Rows are points. To make a cloud, some directions were put in groups of two or more. Within a group, all points are equally far from the middle, so they leave a hole (a ring in 2 directions, a hollow ball in 3). The other directions are filled evenly. Then the cloud was stretched, turned, moved and blurred a little. Count the holes, and give their numbers of directions, smallest first.

Cloud (13 x 2):
0: -.53 -.23
1:  .44  .32
2:  .64 -.23
3:  .65 -.11
4:  .49  .26
5: -.39 -.50
6:  .13  .44
7:  .11  .44
8: -.53 -.14
9:  .02 -.69
10:  .10  .44
11: -.39  .23
12: -.46 -.40
Holes: 1 (2)

Cloud (14 x 2):
0:  .26 -.20
1: -.50 -.42
2:  .36 -.10
3:  .52  .14
4:  .79 -.01
5:  .27 -.73
6: -.57 -.31
7: -.17  .27
8: -.28 -.38
9:  .50 -.42
10:  .09  .46
11:  .30 -.58
12: -.42 -.44
13: -.23  .34
Holes: 0

Cloud:
0:  .52 -.41  .02
1: -.23  .24  .48
2: -.04 -.12 -.71
3:  .10 -.36 -.62
4: -.16 -.24  .01
5: -.04  .15  .35
6:  .38 -.50  .29
7:  .02 -.62 -.75
8: -.40 -.39 -.03
9: -.31  .24  .00
10:  .77 -.21  .17
11:  .13 -.54 -.52
12:  .39  .01  .46
13:  .29  .11  .89
14: -.05 -.41  .67
15:  .48 -.11  .60
16:  .18  .30  .40
17:  .35  .24  .51
18:  .47  .13  .01
19:  .37 -.77  .60
20:  .57  .37 -.10
Holes: 0

Cloud, 28 rows:
0: -.24 -.10 -.80  .19
1: -.79  .03  .10 -.18
2:  .28 -.24  .47  .28
3:  .24  .30  .66 -.07
4: -.25  .13 -.67  .46
5:  .25  .31  .67 -.03
6:  .52 -.02 -.04 -.60
7: -.52  .58  .08 -.31
8:  .29 -.49 -.37 -.43
9:  .09  .56  .48 -.36
10: -.17  .32 -.77 -.01
11: -.06  .39 -.74  .18
12:  .15 -.13  .64 -.21
13:  .30  .53  .36  .40
14: -.52 -.35  .30  .05
15: -.21 -.27 -.79  .02
16:  .64  .02  .15  .41
17:  .00  .45 -.71  .19
18: -.34  .69  .35  .12
19:  .68 -.32 -.32  .00
20:  .02  .45 -.65  .33
21:  .20  .52  .12 -.57
22:  .72 -.10 -.06  .34
23:  .15  .56 -.56 -.19
24: -.55 -.35  .16 -.36
25:  .33  .34  .24 -.61
26:  .72  .09 -.02  .37
27: -.51 -.28  .14  .37
Holes: 2 (2, 2)
